Each row is a point. Each copy is the shape, with its points in the same order, turned, moved and blurred by noise. Some copies are also mirrored. Which?
In the rows, 128 means zero.

Shape (6 x 2):
[[123  95]
 [187 129]
 [ 81 135]
 [107 131]
 [180  50]
 [120 178]]
Copy 1 (6 x 2):
[[153 104]
 [205 164]
 [106 122]
 [125 123]
 [227  96]
 [115 177]]
Copy 1 is: only turned
Copy 2 (6 x 2):
[[113  84]
 [186  85]
 [ 94 140]
 [115 125]
 [143  18]
 [152 157]]
Copy 2 is: only turned
Copy 3 (6 x 2):
[[140 102]
 [167 166]
 [ 80 106]
 [101 117]
 [212 104]
 [ 85 159]]
Copy 3 is: only turned

Shape (8 x 4):
[[ 65 138 143 181]
 [ 68 147 171  64]
 [137 132 135 137]
 [121  54 133 121]
 [156 150  56  93]
 [113 130  94 120]
 [153 146  72  77]
 [120 215 123 201]]
Copy 1 (8 x 4):
[[ 70 169 143 157]
 [ 80 161 118  36]
 [138 127 124 126]
 [136 113 199 102]
 [213 167 107 104]
 [150 167 137 117]
 [204 162 108  86]
 [104 171  60 191]]
Copy 1 is: mirrored
Copy 2 (8 x 4):
[[ 81 159 116 198]
 [ 89 193 125  76]
 [144 130 128 149]
 [102  83 175 130]
 [172  87  61 109]
 [125 109  94 138]
 [166  95  72  93]
 [161 184  73 222]]
Copy 2 is: only turned

Shape (11 x 8):
[[ 54 124  65 194 206  95 141 210]
 [ 94 122 133  90  73 167 109 125]
 [111  76 131 111  98 155 215 100]
 [129 146  64 133 171  91 207 174]
 [113 126  83  91 139 178 153  59]
 [211  85 103 133 119 161 121  63]
 [131 109  88 130 169  66  83 127]
 [ 59 156 160  97  98 141  97 178]
 [ 96 137 111 155 118  81 150 120]
 [111 128 230 147 115 145 143 110]
 [ 92 141  97 215 121 150 132  88]]
Copy 1 (11 x 8):
[[113  77  69 216 126  90  97 199]
 [111 151 138  67  70 172 137 130]
 [127 187  51  86 129 164 169 114]
 [179 137  63 178 112  73 169 155]
 [134  96  88 105 109 194 197  95]
 [197 118 111  78 152 187 130  49]
 [145  69  98 129 102  95  82  92]
 [ 75 141 165  80  65 116 120 175]
 [117 146  93 158  97 119 116  97]
 [ 63 193 159  82 173 139 126 102]
 [115 133 123 187 122 198 119 109]]
Copy 1 is: mirrored
Copy 2 (11 x 8):
[[ 69 146  86 245 190 119 147 219]
 [ 80  88 102 114  90 119  86 103]
 [ 63  81 189 129  88  97 170 122]
 [ 73 184 141 191 129  61 169 187]
 [ 14 137 165 120 132 106 116  82]
 [ 85 138 236  98 133 111  56 120]
 [107 138 129 166 205  61  74 148]
 [108 100  34 126 110 123 113 129]
 [121 131 132 191 142  91 136 116]
 [154  90 131  87 135 162 162 110]
 [ 90 139 160 203 146 179 112 101]]
Copy 2 is: mirrored

Shape (15 x 11):
[[175 156  73 130  70 113 109 168 155  65 154]
 [122 144  94  89  97  63 143 151 154  50 119]
 [ 86  58 161 159 116 110 154 115 186 164 123]
 [148 104  87 109 123 118 172 140  74 150 122]
 [126 130 137  92  84  73  94  98 126  87  61]
 [105 170 168 131  99 166 147 143  77 133 113]
 [186  97 112 124  82 156 146 114 124 147 154]
 [139 135  61 115 115  59 110  73 112 113 156]
 [104  70 173 133 161 168 109 114 172 136  80]
 [167 172  54 163 156 116 155 107  87 175 157]
 [188  96 163 154 197  53 147 181 180 128 168]
 [161 124 119 181 127  65 167  66 164  53  75]
 [106  80  50 147  92  55 184 167 174 147  54]
 [ 77  95  60 132 100 166 122  93  80 155 162]
 [ 90  65 167 161 189  58  74 194  93 145 164]]
Copy 1 (15 x 11):
[[114 214 133 133 100 132 181 210 106 142 182]
 [ 81 213 131  94  93  94 184 159  61 106 135]
 [120  77  96  83 111  83 138  94 149 133 105]
 [133 141 147  67 144 134 158 147  57 203 113]
 [135 170 122 137  52 129 185 110  46 109 104]
 [123 201 141 118 110 149 141  96 132 213  78]
 [158 135 132  80 126 168 165 137 120 184 169]
 [ 92 127 146 144 153 138 201 140  36 135 152]
 [166 130  82 102 103 104  69  84 127 130 104]
 [137 133 168 135 216 152 173 171  79 201 112]
 [130 114 225  85 138  71  95 176 130  93 146]
 [179 170 133 135 128  40 214 119  79  95 135]
 [122 114  83  52 106  63 197 206  65 129  64]
 [ 87 115  72 127 154 156 159 113  74 231 140]
 [ 61  82 199 138  91  69  55 137  86 173 114]]
Copy 1 is: mirrored
Copy 2 (15 x 11):
[[131 122  91 113  33 139  96  94 124  57 148]
 [ 82  87 121 101  63  71 119  69 102  60 152]
 [ 11  93 143 173 145 120 116 148 154 138 154]
 [131  72  76 140 135 108 176 115 145 111 117]
 [ 92 130 146 123  61  29 117 101 119 120  89]
 [116 148 125 192 135 124 163 130  89  73  83]
 [119  90 107 150  83 174 149 130 158 129 107]
 [128  98 108 116  94  99 109  34 134 153 140]
 [ 25 142 140 110 155 118 122 181 140 133  90]
 [164 140  69 145 151 150 170  59 163 127 158]
 [111  88 177  88 158 133 109 154 183  77 222]
 [ 51 136 155 122  96  79 118  43 223  71 123]
 [ 33  85  44 152  94  40 144 117 177  94 191]
 [ 98  94  42 168 146 149 119  85  97 163  84]
 [130  79 145 133 223  76  43 166 114 113 169]]
Copy 2 is: only turned
Copy 3 (15 x 11):
[[215 107  60 133 139 146 149 164 182  95 104]
 [165 113  54  68 122 100 121 135 212 113  99]
 [120  93 209 151 143  84 146 129 181 176 108]
 [140  78 114 107 160  91 134 184  82 132  94]
 [175 102 122  84  80 108  97  89 152 118  84]
 [104 141 115 179 121  88 142 124  83 104  87]
 [167  90 143 126 140 131 184 165  90 149  99]
 [198  65  83  69 131 113 106 126 121 171 156]
 [108 111 209 129 142 144 140  86 139 122  86]
 [192 111  85 129 232 109 110 159  68 170 133]
 [191 146 204  76 218  71 157 158 189  80 160]
 [195  63  98  90 181  63 157  46 173 144  73]
 [155  72 136 113 176  61  76 183 201 189  29]
 [101  50 103 164 145 155 134 159  95 192 137]
 [132  74 198 142 158  83  64 160 152  68 202]]
Copy 3 is: only turned

Shape (17 x 12):
[[137 138 111 123  93 189 133 189 125  82 101 203]
 [ 79  87 109 119 183 100 138 135  37 217 138  97]
 [119 115 160  76 149  80 155  95 141 151  85 200]
 [ 42 122 170  96 179 114 149 151 120 211 102  92]
 [119 147 107  48 119  89 125  76 150 134 126 144]
 [153 112 115 166  99 144 167 180 162 105 172 184]
 [ 73  66 183 112 174 105 174 115  50 175 119  90]
 [168 131 113 151 161 164 124 175 120  81 117 170]
 [160 159 130  79 147  81 153 121 126 206  74 143]
 [110 181 134 118 118  57 138  89 113 122  65 137]
 [179 123 142 142 134 133 151 214 148  67 145 134]
 [193 144 141 135  34 165 151 175 138  94 124 175]
 [150 151 110  95  92 149 150 206 137  63 136 159]
 [101 120 133 103 190 157 230 118  77 169 127 100]
 [125 121 175 119 170 165 113 110 104 162 138  99]
 [154 108  87 177  92 182 157 172 182  80 107 144]
 [ 92 194 153 118 147  93 162  97 117 172 138 172]]
Copy 1 (17 x 12):
[[121 135  82 144 123 160  68 157  62 107  55 107]
 [102 123 168 101 196 162 111 101  90 188 249 117]
 [118 181 119 130 162 141 116  41 143  91 136  75]
 [ 63 136 171  68 159 194 144 109 136 160 195  66]
 [109 147  96  94 102 112  80  60 144  83 174 106]
 [149 112  59 187 131 161 124 177  96  93 122 112]
 [ 99 126 210  89 209 170 156  88  97 128 202 117]
 [149 130  97 142 163 163  66 168 120 126  83 148]
 [156 152 108  78 153 117 106  74 150 153 162  49]
 [ 95 190 107  69 153  65 124  99 137 112 138 102]
 [148  89  90 140 175 154  92 209 134  76 100 115]
 [174 115  90 149 101 107 100 176  66  74  72  76]
 [126 103  65 112 140 148  63 181  87  64  96  98]
 [140 113 126  45 182 207 162  94  86 135 174 135]
 [145 135 193  96 121 175 114 131 136 134 163 135]
 [122  71  63 162 113 135 128 174 106 126  64 139]
 [124 223  98  89 134 148 139 110 116 115 187  96]]
Copy 1 is: mirrored
Copy 2 (17 x 12):
[[113 183  70 148  87 175  85 181 133  89  72 123]
 [155  34 124 140 107 120 109 137  36 192 180 136]
 [104 110 106  60  74 132  96 112 165 190 106 156]
 [120  45 165 125 161 121  89 110  93 199 114 108]
 [119 130 116  45  65 107 143  84 122 136 107 106]
 [ 76 162  72 144 116 122 126 198 157  87 150 133]
 [149  10 136 109 139 146 129 142  85 183 140 180]
 [133 178  83 142 109 152  64 152 120  78 137 166]
 [133 142 111 109  97 143 122  70 131 221 142 120]
 [102 137 152 120  58 131 145  61 120 159  96 171]
 [130 200  99 139 164 125 115 184 138  87 131 169]
 [123 202  83 151  93 184 165 185 178  87 102 120]
 [118 208  83 127 126 135 128 178 115  89  76 131]
 [109  52  69 114 173 174 122 105  67 161 141 151]
 [155  79 153 100 133 171  96 123 109 114 164 122]
 [116 158  53 186 123 124 113 149 172  45 111 130]
 [ 48 116 149  93  89 163 124 100 102 172 141 133]]
Copy 2 is: only turned
Copy 3 (17 x 12):
[[153  96 127 134 101 184 117 187 164 105 142 215]
 [184 153 115  52 125  74 144 148  33 173 140  85]
 [101 123 198 110 107 131 166  84  77 118 105 164]
 [122 152  97  34 170 138 182 123  65 152 101  96]
 [ 86 185 183 129  87 144 118 103 111 115 128 113]
 [139 108 130 164 129 138 170 162 165 132 213 185]
 [156 101 120  25 128  61 180 119  63 126 128  81]
 [171  89 124 163 145 130  98 160 155 118 143 176]
 [162 193 176 127 137 142 173 108  61 102  96 139]
 [105 178 109 135  86 108 140  77  88  79  96 159]
 [153 120 128 147 175 105 140 164 207 101 166 177]
 [171 128 135 160  80 161 178 168 207  78 164 196]
 [135 144 136 123 128 151 111 177 197  92 175 195]
 [165 108 129  58 161 133 143 126  51  78 178  81]
 [172 111 120 101 134 137 148 114 131 146 110  70]
 [117  92 101 194 131 151 154 211 158  89 171 166]
 [137 164 123 108 112 157 152  46  81 131 152 145]]
Copy 3 is: mirrored
